Each row is a point. Each copy is the shape, with its points in the same order, turned, moved and blurred by noise. Some copies are also mirrored. Which?

Shape (7 x 3):
-28	48	25
1	-25	13
-23	-29	29
22	-40	32
-26	-19	-25
12	27	-64
8	-66	20
Copy 1, 7 rows:
49	15	18
-21	-19	20
-20	-10	47
-27	-52	25
-35	27	4
-10	26	-62
-55	-40	35
Copy 1 is: only turned
Copy 2 (7 x 3):
-25	-7	-45
-1	12	30
-31	16	29
9	40	41
-11	-35	35
42	-66	0
-2	28	69
Copy 2 is: only turned
Copy 3:
-6	33	-43
1	11	24
-9	38	35
29	5	41
-47	3	13
-38	-56	-32
3	7	60
Copy 3 is: only turned

Shape:
-30	42	-71	-12
-10	-21	22	9
37	11	24	-29
25	-19	-12	27
20	38	24	-5
48	2	-45	44
-62	-24	52	8
-29	26	11	-8
Copy 1, 8 rows:
51	6	-94	6
-2	1	4	-21
4	52	-2	14
4	-18	-16	30
-20	52	-27	-4
-5	-17	-36	65
8	-5	9	-75
4	24	-34	-33
Copy 1 is: only turned
Copy 2:
-28	-71	-20	33
49	3	13	13
0	24	2	-30
12	27	0	44
-10	2	39	-22
-33	26	7	66
90	-23	33	-3
18	-40	21	-15
Copy 2 is: only turned

Shape (11 x 6):
39	-4	-38	-7	-6	-2
-27	-53	51	-9	20	-2
22	-56	11	38	-3	28
9	-55	-7	-42	-35	-51
16	31	-42	-48	-4	-17
30	15	-17	-9	54	-15
-9	-6	-2	-15	2	-49
14	54	-35	-19	77	34
28	61	26	-36	31	62
-6	9	22	35	-9	15
-25	-12	-16	-24	2	-8
Copy 1:
-7	-20	-53	0	-43	-16
-36	-43	39	-42	19	-5
35	-23	-1	-42	-5	14
-35	-101	-19	-8	-39	7
-60	-21	-53	31	-48	-22
-32	-1	-31	-17	-31	-68
-36	-59	-2	14	-25	-36
-53	59	-49	0	-8	-66
-68	72	-5	-10	-42	-11
7	2	24	10	-13	-6
-41	-41	-18	14	2	-13
Copy 1 is: only turned
Copy 2 (11 x 6):
-11	1	-38	29	20	14
28	-3	53	-15	5	-49
-19	-21	34	5	59	-17
7	-34	-14	55	-28	-49
1	22	-60	16	-29	13
41	32	-15	15	18	33
17	7	8	35	-33	-6
32	53	-38	-41	20	63
0	88	-37	-52	31	-6
-37	30	37	-1	16	1
2	-8	-3	-6	-26	-3
Copy 2 is: mirrored
Copy 3, 11 rows:
-5	-41	-13	39	-9	-13
69	28	16	7	40	-4
31	-11	20	30	40	48
15	28	-17	72	28	-55
-17	-9	-46	22	-33	-44
16	-53	-25	-14	5	-39
3	21	8	4	22	-44
8	-61	-59	-52	-24	-9
52	-34	-18	-41	-82	-4
2	7	28	-9	-3	26
7	25	-25	13	10	-13
Copy 3 is: mirrored
Copy 4 (11 x 6):
29	20	-7	28	-2	-28
-11	-77	-28	-24	-13	12
47	-48	31	3	-10	11
26	-18	-60	17	-66	-21
1	48	-48	17	6	-33
-23	-8	-4	31	34	-43
-27	-6	-29	8	-33	-20
-28	22	-6	22	92	-21
5	13	-11	-54	87	-34
-4	-8	31	-34	-6	5
-11	4	-38	6	-9	12
Copy 4 is: only turned

Shape (9 x 6):
-54	-8	20	-5	22	32
-48	-5	14	50	-10	-34
37	45	31	31	17	16
17	50	-34	2	-23	18
-2	-23	-22	-30	52	-76
51	-4	24	-38	-14	-24
-3	22	42	69	-36	10
-16	3	-42	11	13	-34
57	12	-5	32	-3	22
Copy 1 (9 x 6):
-17	-14	19	29	-9	73
-55	19	-32	13	-20	20
47	2	-18	55	-15	-26
69	12	-20	-1	-44	22
-29	54	74	-37	-8	-4
41	23	18	-17	52	-8
-2	1	-69	49	-10	-5
-9	31	15	-20	-48	13
43	-16	-13	9	-14	-33
Copy 1 is: mirrored
Copy 2 (9 x 6):
-2	-24	45	51	34	-8
-47	33	6	25	-4	-25
0	-51	-52	10	31	15
-8	-1	-18	-10	22	70
65	30	-4	37	-44	-3
55	-16	-16	-51	-13	-8
-73	-8	-30	-4	31	-20
10	24	-4	35	-29	37
-14	-45	-46	-23	3	44
Copy 2 is: mirrored
Copy 3, 9 rows:
-48	23	3	-22	33	-35
-18	-21	53	-44	6	11
23	10	38	53	39	4
5	-23	2	53	-22	-18
8	10	-48	-45	8	68
66	-16	-31	2	37	-2
7	-30	86	10	31	-22
-21	-20	-8	-10	-15	36
13	-39	11	59	45	9
Copy 3 is: mirrored

Shape, 13 rows:
32	26	-8	-74	-32	39	36	32
-8	-35	23	11	-3	30	-5	22
44	-25	35	-6	18	28	-29	-11
-33	1	-39	21	-51	-26	16	-37
-9	-3	-10	-10	22	33	-13	5
-20	-36	27	10	26	16	-15	-29
-8	46	6	-44	-27	11	2	55
53	-20	32	-10	8	29	-48	29
-7	-64	2	0	-4	44	-39	6
-42	28	-58	48	-26	9	19	-61
43	-24	0	-8	26	34	-27	43
-23	35	-32	53	-44	11	66	-28
5	-55	-3	7	35	-9	-7	3
Copy 1:
-22	2	-26	-26	1	49	-23	-67
-8	2	-9	2	-31	-6	-33	39
-13	30	3	-27	33	-4	-28	48
21	-9	-1	60	-12	-63	10	-42
-36	-12	18	-6	-12	-9	-10	11
9	-12	37	-1	0	-30	-27	45
-16	1	-18	9	-27	58	22	-33
-31	33	-27	-22	22	22	-20	56
-29	-24	-23	18	-2	-19	-43	57
-15	6	48	73	-21	-81	0	-52
-57	18	-29	-37	-5	4	-9	35
8	35	27	49	-47	-61	-12	-70
-5	-17	-13	-28	-8	-50	-1	43
Copy 1 is: mirrored
Copy 2:
-15	24	23	58	-11	50	-54	-31
25	36	16	-34	-48	15	-31	16
30	67	0	20	-51	-26	-19	30
7	-53	-39	-10	-49	48	16	31
-19	30	9	-4	-23	8	-19	31
-5	11	5	-30	-62	-30	-16	36
-29	41	-9	8	-10	57	-21	-47
32	93	8	12	-39	-5	-13	5
18	57	39	-32	-65	18	-11	55
-26	-60	-55	-23	-24	35	-12	71
25	80	34	10	-6	0	-6	19
15	-75	-53	-16	-1	43	-43	36
23	17	33	-25	-39	-22	20	28
Copy 2 is: mirrored

Shape (13 x 9):
-48	16	15	32	-10	-58	83	-25	19
20	-63	10	-52	-30	83	20	20	8
-31	15	-33	-22	16	42	-19	44	36
13	-19	-20	3	12	6	-11	47	-5
9	51	28	19	-1	9	-14	-15	-6
-19	6	29	55	8	4	14	-27	4
-16	19	-23	-37	-10	39	-40	53	-10
-4	-2	-9	-4	30	-12	4	-55	0
-26	-46	15	-64	9	50	-10	40	-13
-8	-8	30	30	-13	-21	-61	-53	27
-29	28	30	48	42	-20	-37	-26	6
-3	2	18	32	6	28	11	-25	17
-16	18	29	-10	39	-60	45	8	56
Copy 1, 13 rows:
-61	-3	29	-16	1	39	-87	2	-34
7	25	43	23	-50	23	71	-92	17
-23	4	2	58	49	6	23	-60	44
-13	-35	26	37	4	4	28	-14	38
27	38	13	36	2	-8	-39	20	25
-14	25	23	-3	-9	23	-48	7	39
-5	9	-25	72	12	-7	49	-35	36
36	-18	3	-6	8	27	-40	-31	12
5	7	-9	48	-23	62	72	-61	26
34	29	-10	-50	21	-2	-13	15	35
17	13	-6	3	35	30	-45	36	53
-2	24	39	2	-3	13	-34	-22	38
-19	-11	44	12	63	55	-34	5	-35
Copy 1 is: only turned
Copy 2, 13 rows:
11	0	-6	85	-42	31	-23	75	-26
16	-24	25	-55	26	16	27	-17	-116
20	-45	34	-29	41	30	50	32	-1
-25	-41	-11	-32	11	18	16	9	-13
53	-19	2	5	8	-8	-40	6	15
43	-50	-13	47	-19	-3	-18	9	-17
21	-15	4	-54	56	7	39	21	1
1	-19	27	57	19	9	-23	-16	-15
-10	-24	30	-38	49	-29	47	15	-71
39	-10	15	41	-34	-24	13	-47	18
30	-52	9	49	-3	-35	-11	4	38
44	-47	8	25	-9	9	-11	-4	-30
-20	-20	62	34	-42	10	-24	68	0
Copy 2 is: mirrored
